Rows are points. Each copy is the shape, with its points in the same order, stretched, turned, moved and blurred by noise. Say if it was mirrored as well.

Shape (5 x 2):
[[-3.3  1.4]
 [ 1.4  3.5]
 [ 4.0 -2.9]
 [-2.5 -1.9]
 [ 1.3 -4.9]]
Copy 1:
[[-0.3 -1.6]
 [-3.6 -1.6]
 [-3.2  3.9]
 [ 0.5  0.5]
 [-1.4  3.8]]
Copy 1 is: only turned
Copy 2 (5 x 2):
[[-4.7  0.1]
 [-2.4 -3.1]
 [ 7.3 -0.7]
 [-0.6  1.7]
 [ 6.5  1.5]]
Copy 2 is: mirrored

Shape:
[[ 0.1  1.0  1.2]
 [-2.9  2.2 -0.4]
 [ 4.6  2.2  4.2]
 [-0.7 -3.3  0.9]
 [ 2.9  1.2 -0.5]
 [-1.4  5.5  1.6]
 [ 3.1  3.1  1.2]
 [-3.8 -0.7 -2.3]
 [ 0.5  0.3  3.2]]
Copy 1 (9 x 3):
[[ 1.0 -3.0 -0.7]
 [ 3.8  0.5 -0.7]
 [-0.9 -7.7 -3.4]
 [-1.6 -3.5  4.2]
 [-1.6 -1.5 -1.8]
 [ 5.4 -1.5 -4.9]
 [-0.1 -3.2 -4.1]
 [ 2.1  2.3  2.5]
 [ 0.6 -6.2 -0.1]]
Copy 1 is: only turned
Copy 2:
[[-0.1  3.5  1.1]
 [ 2.6  2.5 -2.9]
 [-3.4  7.3  5.7]
 [ 0.7  0.1  3.1]
 [-4.7  3.7  2.8]
 [ 2.2  6.1 -2.6]
 [-3.9  5.8  2.6]
 [ 2.5 -0.7 -2.6]
 [ 0.8  4.0  2.9]]
Copy 2 is: mirrored

Shape:
[[-1.5 -4.1  1.6  1.1]
 [ 3.6  2.6 -3.9 -2.0]
 [ 1.3 -0.3 -1.6  2.2]
 [ 0.9 -0.8 -1.2  1.1]
 [ 2.9  3.0  1.4 -3.7]
 [-1.9  1.0 -1.2  0.5]
 [ 3.9  3.3 -2.5  1.0]
 [-2.1 -3.6  0.8  2.6]
 [-1.7 -2.3  1.3  5.1]
 [ 4.0  2.2 -2.8 -0.9]]
Copy 1 (10 x 4):
[[-4.2  5.7  1.6  5.6]
 [ 5.8 -2.1  0.4 -3.5]
 [-0.5  2.7  0.1 -1.5]
 [-0.4  2.6  0.8 -0.2]
 [ 5.1 -3.3 -2.3  0.4]
 [-3.0  0.3  1.9  0.1]
 [ 3.8 -1.3 -2.3 -5.2]
 [-5.7  6.2  1.8  3.7]
 [-7.0  6.1 -0.3  1.6]
 [ 5.1 -1.1 -1.0 -3.3]]
Copy 1 is: mirrored
Copy 2 (10 x 4):
[[ 0.8  3.6  4.2  1.9]
 [-5.9 -3.7 -5.2 -3.2]
 [-2.6  1.0 -2.0 -2.5]
 [-1.9  0.9 -0.9 -1.4]
 [-1.8 -5.9 -3.7  1.7]
 [ 0.3 -1.6  1.4 -4.2]
 [-4.3 -3.2 -6.7 -3.4]
 [ 1.0  4.0  3.8 -0.2]
 [ 1.8  3.8  1.7 -1.2]
 [-5.1 -3.0 -5.6 -2.2]]
Copy 2 is: only turned
Copy 3, 10 rows:
[[-2.2  3.5 -5.4 -2.3]
 [ 3.9 -1.9  2.7  5.9]
 [ 2.6  1.7 -0.9  1.5]
 [ 1.3  1.4 -1.4  1.2]
 [-0.2 -0.7  2.1  4.7]
 [ 1.8 -0.2  1.0  0.6]
 [ 4.4 -0.3  3.0  5.2]
 [-0.9  3.8 -4.6 -3.1]
 [-0.2  4.6 -3.1 -3.0]
 [ 3.7 -0.7  1.8  5.2]]
Copy 3 is: only turned
Copy 4:
[[ 2.4  0.7  5.5  1.4]
 [-6.6 -0.5 -6.3 -1.1]
 [-0.9 -1.7  0.0 -1.4]
 [-1.0 -0.8  0.0 -0.4]
 [-3.5  4.6 -5.1 -1.7]
 [-0.1 -2.8 -0.8  1.8]
 [-3.8 -1.0 -5.3 -3.4]
 [ 3.1 -0.9  5.5  1.1]
 [ 4.6 -2.2  5.3 -1.0]
 [-5.2  0.1 -5.1 -2.2]]
Copy 4 is: only turned

Shape:
[[ 1.5 -1.8  2.3 -1.4  0.7  2.9]
 [-1.7  3.7  0.6 -1.8  1.1  3.1]
 [ 2.9  0.8 -1.7 -2.5  0.0 -0.9]
 [-0.8  2.1  2.5 -4.4 -2.7  2.7]
 [ 2.6 -0.1  2.0  2.5  1.6  1.0]
 [-2.4 -4.7  0.0 -3.5  1.0 -0.2]
 [ 0.4  3.1  3.8 -3.9  1.5  0.5]
 [-2.3 -1.1 -2.7  1.1 -6.2 -4.1]
 [-5.3 -3.9 -1.0  0.0 -6.3 -7.6]
 [-1.0  3.5  0.1 -4.3  1.2  1.2]]
Copy 1 (10 x 6):
[[ 3.5  1.7  2.8 -0.4 -1.3 -1.6]
 [ 1.1 -0.8 -0.2  0.3  0.2 -4.8]
 [ 1.6  0.8  1.1 -2.5 -5.2 -0.9]
 [ 1.2  4.2  1.6 -1.3 -1.9 -4.0]
 [ 1.3 -0.3  3.1  1.4 -1.3  1.6]
 [ 5.5  1.0 -1.7 -2.9  1.2  0.3]
 [ 3.5  2.1 -2.4  2.1 -2.6 -3.8]
 [-4.5  1.7  2.7 -4.8  0.1  6.4]
 [-3.0  3.6 -1.2 -3.7  2.7  9.5]
 [ 2.5  0.2 -2.6 -0.8 -2.0 -5.3]]
Copy 1 is: mirrored
Copy 2:
[[ 1.4 -1.1  1.9  6.9 -2.8 -0.4]
 [ 0.9 -1.6  0.5  0.8 -2.7  5.0]
 [-0.2 -1.7  0.2  0.0  2.5 -0.8]
 [ 5.1 -2.9  2.9  2.4 -3.2  1.7]
 [-2.4  0.9  3.8  3.4 -2.2  0.3]
 [ 2.9  0.4 -6.6  6.4  0.3 -2.3]
 [ 4.8 -0.8  2.0  4.1 -0.8  3.5]
 [ 0.7  1.2 -2.3 -6.6 -0.2 -5.1]
 [ 3.7  3.8 -6.6 -5.0  1.5 -8.1]
 [ 2.8 -2.2 -1.6  1.0 -0.1  3.9]]
Copy 2 is: mirrored
Copy 3, 10 rows:
[[ -0.7   1.5   1.9  -1.3  -4.7   3.4]
 [  1.9   4.4   0.2   2.8  -3.5  -2.8]
 [  1.1   2.0   3.2   0.5   2.8   2.8]
 [  1.3   7.0   3.3  -2.9  -3.5  -1.8]
 [ -3.9  -1.7   1.0   2.1  -2.9   1.8]
 [  3.4   1.6  -2.3  -5.4  -1.9   4.0]
 [ -1.4   7.7   1.1   1.0  -1.1  -0.3]
 [  1.0  -3.5  -0.3  -7.0   4.9  -3.9]
 [  0.4  -2.5  -4.7 -11.6   5.9  -3.3]
 [  2.8   6.8   0.8   1.9  -1.1  -1.3]]
Copy 3 is: only turned
Copy 4, 10 rows:
[[-0.5 -0.1  0.3 -2.6 -1.9  4.4]
 [ 0.8  1.3  0.8  2.4 -0.2  5.7]
 [ 0.8 -0.3  0.2  2.1 -3.9  1.8]
 [-2.3 -0.1  3.3  1.2 -1.1  5.2]
 [ 3.0  0.5  0.7 -1.4 -0.2  1.0]
 [-5.4 -3.6 -3.6 -3.5 -1.8  3.3]
 [ 1.0 -3.5  0.9  2.3 -0.4  4.9]
 [-4.3  2.1  2.4 -0.5  1.6 -4.0]
 [-7.8 -2.2  0.4 -2.5  3.8 -5.4]
 [ 0.3 -1.0  0.1  3.5 -1.7  5.5]]
Copy 4 is: mirrored

Shape:
[[ 2.0  3.4  2.0  0.5  1.3  0.6 -0.8  5.1]
 [ 5.0 -0.5  0.6  2.3  3.4  1.9  2.3  3.3]
 [ 1.5  1.7 -3.3 -3.0 -3.1 -1.1 -0.6  0.4]
 [-1.3 -1.7 -2.9 -0.9 -4.5 -4.4 -3.4  0.3]
 [ 1.2 -0.7  1.0  0.3 -3.9 -1.4  0.5  1.3]
 [ 3.8  3.2  0.0  4.3  5.7  1.6  0.4  1.4]
 [ 4.7  4.2 -0.4  3.2  2.4  4.0  1.9  3.1]
 [-4.9 -1.8 -0.6 -1.1 -3.0  0.3  2.1 -1.0]
 [ 1.6 -3.3 -0.2 -2.3 -6.6  0.5 -3.8 -1.1]
 [ 1.9 -0.2  0.7 -3.8 -5.6 -4.8 -1.2 -2.7]
 [-0.4 -2.2 -2.3  0.9 -4.2 -1.3  3.5  2.1]
 [ 1.8 -3.1 -0.7 -2.9  0.1  0.7  1.2  2.4]]
Copy 1 (12 x 8):
[[ 3.3  0.2  3.0  0.1  6.4  0.5 -3.0  0.3]
 [ 4.8 -2.6  1.2 -1.7  5.9  1.4  1.0 -4.2]
 [-5.3 -0.9  2.8  1.7 -1.0  0.3  0.4  1.0]
 [-5.9  2.7  3.2 -2.1 -0.4  1.1 -2.8  4.8]
 [-0.4  0.5  4.2 -1.5 -0.5  2.0 -2.3  3.5]
 [ 6.3 -3.5 -1.6 -2.3  8.5  0.6  2.0 -2.0]
 [ 6.0 -4.9  1.2 -0.8  6.3 -0.6  2.9 -1.9]
 [-1.9  0.9  0.4 -1.0 -5.2 -1.8 -1.3  2.3]
 [-4.7 -2.6  4.0 -2.2 -3.3  1.3 -3.7  2.6]
 [-7.0  1.2  3.6  0.8 -3.7  4.8 -3.6  4.8]
 [-1.4  1.2  4.4 -1.7 -2.3  0.1  1.0  2.5]
 [-2.0 -0.2  1.6  0.0  0.3  0.8 -1.5 -3.9]]
Copy 1 is: only turned
Copy 2:
[[  1.6   4.5   2.3   0.8  -6.8  -1.2   1.5   1.6]
 [ -2.5   4.4  -2.6   1.3  -7.2  -2.0  -0.3   2.0]
 [  1.9   0.9  -1.1  -4.4   2.0   2.0   1.3  -0.7]
 [ -0.3   2.3   1.5  -2.0   7.8   2.4  -1.2  -3.4]
 [ -0.3   1.3   1.7  -2.7   1.9  -2.3   1.0   0.4]
 [ -0.2   4.4  -3.2   1.9  -9.9   0.2  -2.8   1.7]
 [  2.6   3.8  -2.2  -1.0 -10.0  -2.8   0.6   1.3]
 [  4.5  -3.4  -1.4  -1.4   3.1  -1.0   2.9  -1.8]
 [ -5.1  -1.8   3.0  -4.1   5.1   0.9   3.6  -4.0]
 [ -2.3  -1.7   1.6  -5.6   6.0   1.5  -0.6   1.7]
 [  4.1   2.2  -1.0  -2.3   3.8  -3.3   1.0  -1.1]
 [ -1.4   1.1  -2.4   0.2  -0.1   0.5   2.9   0.1]]
Copy 2 is: only turned
Copy 3 (12 x 8):
[[-2.9  0.2 -0.2  0.9 -4.8  2.8  0.3  4.1]
 [-3.7 -0.5 -1.9  1.4  1.9  0.9 -2.6  7.0]
 [ 2.4  4.7  5.5 -1.8 -2.4 -1.7 -3.5  1.3]
 [ 2.9  4.7  6.0 -1.9  0.6  3.2 -0.9 -2.0]
 [ 1.6  1.9  1.9 -4.6 -0.5  3.1 -2.1  0.5]
 [-1.7 -5.9 -2.4  5.9 -0.3  0.5 -0.7  6.0]
 [-1.3 -3.5 -0.8  3.1 -3.5  0.5 -4.0  8.2]
 [ 1.4  2.1 -0.8 -5.2 -0.7  2.3 -3.9 -6.0]
 [ 6.1  8.7  2.1 -5.6  0.2  1.0 -2.0 -0.3]
 [ 6.1  4.0  5.7 -7.3  0.5 -1.6  0.0 -2.3]
 [ 0.0  2.4  3.6 -4.5  1.3  3.7 -5.7  0.9]
 [-2.3  6.3  0.6 -3.0  1.6 -1.0 -2.3  1.4]]
Copy 3 is: only turned
Copy 4 (12 x 8):
[[-4.0 -3.6  0.9 -2.2  1.9 -3.3 -2.4  1.2]
 [-7.1 -0.1  0.5  1.1 -1.1  0.2 -2.1  0.1]
 [ 0.7 -1.1  2.5  1.5  6.2  0.8  0.4 -1.7]
 [ 5.9 -3.3  2.5  1.4  3.3  2.2 -0.9 -4.7]
 [ 1.1 -2.3 -1.6  0.5  3.3  1.6  0.0 -2.2]
 [-7.8 -1.6  0.8  1.8 -3.8 -4.4 -1.4 -0.4]
 [-8.9 -0.2 -0.5  0.6  0.9 -3.9 -2.0 -1.0]
 [ 4.8  3.7 -2.5 -3.2  0.0  3.6  2.8 -4.4]
 [ 5.2 -0.4 -1.7  3.9  6.6  3.0 -4.4 -1.8]
 [ 4.9 -4.3  0.1  4.4  7.0  2.2  2.0  0.8]
 [ 0.8  0.5 -0.4 -1.4  2.4  4.2  1.9 -6.1]
 [-0.2  1.7  1.7 -0.4  2.0  4.3 -1.7  0.3]]
Copy 4 is: only turned

Shape, 12 rows:
[[ 1.2  0.6  3.5  0.7 -0.5 -0.2  1.5  5.4 -4.9]
 [ 0.3  5.8 -1.6  1.5  0.6 -4.0  2.5 -2.2  2.9]
 [-0.1  3.2 -2.4  0.1  3.0 -3.0 -0.3  0.6  4.2]
 [-1.2 -0.7 -2.5  4.6  2.0  0.8  2.9  2.7 -0.9]
 [ 4.0 -1.9 -4.0 -0.8 -0.9  0.1  1.7 -3.0  0.9]
 [ 4.4 -1.5 -6.1 -2.2  4.7  2.1 -1.3 -4.4  1.3]
 [ 2.4 -4.4  1.6  3.4  3.5 -0.9 -1.3 -4.9  4.4]
 [-3.8 -2.5  4.0  6.6 -1.3 -2.9  2.1  0.7 -5.0]
 [ 1.1 -5.7 -2.9 -2.1  4.5 -2.8 -0.2 -2.2  1.5]
 [-5.1 -0.6  0.6  0.2 -1.2  4.4  1.8  2.3 -4.6]
 [-3.6  3.8  1.8  4.9  2.7 -1.8  3.5 -0.1 -4.6]
 [-0.1  1.3 -0.7  3.0 -1.2 -2.2 -2.7  1.4 -2.7]]
Copy 1:
[[ 3.9  0.9  4.4  1.3  0.4 -1.5  4.3  3.3 -3.3]
 [-0.4 -3.0 -4.7  0.5 -4.5 -1.8  5.1 -3.7  1.7]
 [ 1.7 -3.3 -2.7 -0.1 -5.9 -1.4  0.9 -3.5  2.8]
 [ 1.4 -1.0 -0.9 -1.3  1.3 -6.1  0.6 -0.3 -2.6]
 [-3.8  0.6 -2.0 -3.0 -4.0 -1.9  1.7  1.8  1.3]
 [-4.1 -4.0 -6.0 -3.0 -5.5  0.2 -3.0  0.9 -0.1]
 [-6.2  1.0 -2.8  3.1 -6.0 -4.2 -3.6 -4.2 -0.6]
 [-4.0  0.4  3.7  3.5  3.2 -8.6  1.4 -3.4 -3.3]
 [-5.0 -3.7 -1.2  0.7 -6.0 -4.5 -3.6  1.1  1.6]
 [ 0.3  0.4  1.0 -1.0  7.4 -2.1  1.6  0.1 -1.3]
 [-1.5 -4.3 -1.7  3.2  2.5 -6.4  3.3 -3.5 -4.2]
 [-0.3 -0.7  2.7 -1.3 -1.2 -1.9  1.1 -3.4 -1.1]]
Copy 1 is: only turned
Copy 2:
[[ 1.1  1.0  2.6 -3.8  2.2  1.9 -1.0 -5.4  1.4]
 [ 1.3  6.3 -0.9  2.6 -5.9  3.5  1.3  4.6 -1.8]
 [ 2.0  2.5 -0.3  1.3 -3.3  2.3  2.0  1.9 -5.7]
 [ 1.2  3.2  4.1 -2.3 -2.2 -0.9 -4.6 -0.4 -2.1]
 [-3.7  1.0 -2.7  1.1 -3.0 -2.9 -1.4  1.4 -0.7]
 [-3.2 -1.2 -4.1  0.7 -1.5 -3.2 -2.6  4.9 -5.2]
 [ 2.6  3.4 -1.0  1.3  1.7 -7.0  0.4  2.8 -2.2]
 [-0.2  4.2  4.6 -4.7  0.8 -5.4 -0.4 -0.7  2.9]
 [-3.6  0.2 -1.6 -1.6 -0.5 -6.9  2.7  0.6 -6.5]
 [-4.7 -0.5  8.1 -2.7  1.4 -0.5 -3.6  0.2  0.8]
 [ 0.0  5.5  4.3 -4.4 -0.7  1.0 -2.0  3.7 -0.5]
 [ 1.4 -0.4  1.2 -3.0 -1.7 -0.1  1.8  1.1  2.0]]
Copy 2 is: only turned
Copy 3 (12 x 9):
[[-3.1 -0.1  5.9 -3.3  1.0 -2.7 -0.3 -6.0 -1.7]
 [-5.1 -0.8 -0.4 -0.5  0.7  6.0  4.5 -0.8  0.6]
 [-3.7  1.1 -1.1 -2.6  0.7  3.2  2.3  0.2  1.9]
 [-0.6  0.8  3.2 -3.6 -1.6  3.0 -1.2 -1.6 -2.4]
 [-1.1  2.2  2.7  2.9 -0.5  0.7  2.9  2.5 -3.5]
 [ 2.2  0.3  2.7  2.2  0.0 -0.3  1.1  7.1 -0.7]
 [-0.2 -1.2  2.4  0.0 -7.1  0.0  3.2  0.8  0.1]
 [-0.4  0.1  6.3 -1.4 -5.2  2.5 -1.9 -7.8 -1.5]
 [ 2.4  4.7  3.8  0.5 -3.3  0.3  1.3  2.2  1.0]
 [ 4.3  0.1  2.3 -1.1  2.3 -1.9 -3.8 -5.4 -3.4]
 [-0.2 -2.8  4.3 -2.9 -0.8  5.3 -0.3 -4.9  0.2]
 [-3.5  0.7  4.1 -0.2 -0.7  0.2 -3.8 -1.8  0.0]]
Copy 3 is: mirrored
Copy 4:
[[ -3.8   1.0   2.7  -2.3   4.8  -1.8   6.7  -3.9   1.7]
 [  2.9   4.4  -0.8   5.7  -1.7  -1.7   1.0   1.6  -5.7]
 [ -1.7   3.0  -3.6   0.9  -0.7  -1.6   0.2   4.4  -3.7]
 [ -4.4  -1.0  -2.9   1.7   2.0  -2.3  -1.2  -4.7  -2.1]
 [  3.6  -5.5  -1.2   2.2  -0.7   5.4  -1.4  -0.8  -3.5]
 [  0.3  -6.4  -1.1  -1.0  -2.7   4.9  -2.6   3.9  -7.0]
 [ -1.7   1.3  -2.9  -1.6  -9.1   1.2  -2.6   1.4  -1.7]
 [  0.1   3.9   1.7  -1.8   1.1  -4.6  -2.0 -10.6   1.8]
 [  1.7  -4.7  -4.6  -4.0  -2.4  -0.5  -2.4   0.5  -2.6]
 [ -2.6  -4.3   4.4   0.0   5.1  -4.6  -3.1  -4.5   1.8]
 [ -0.8   4.4   3.2   1.7   0.1  -7.4   0.4  -5.2  -4.0]
 [ -0.7   2.8   0.4  -1.7   4.4   1.6  -1.1  -3.1  -1.3]]
Copy 4 is: only turned
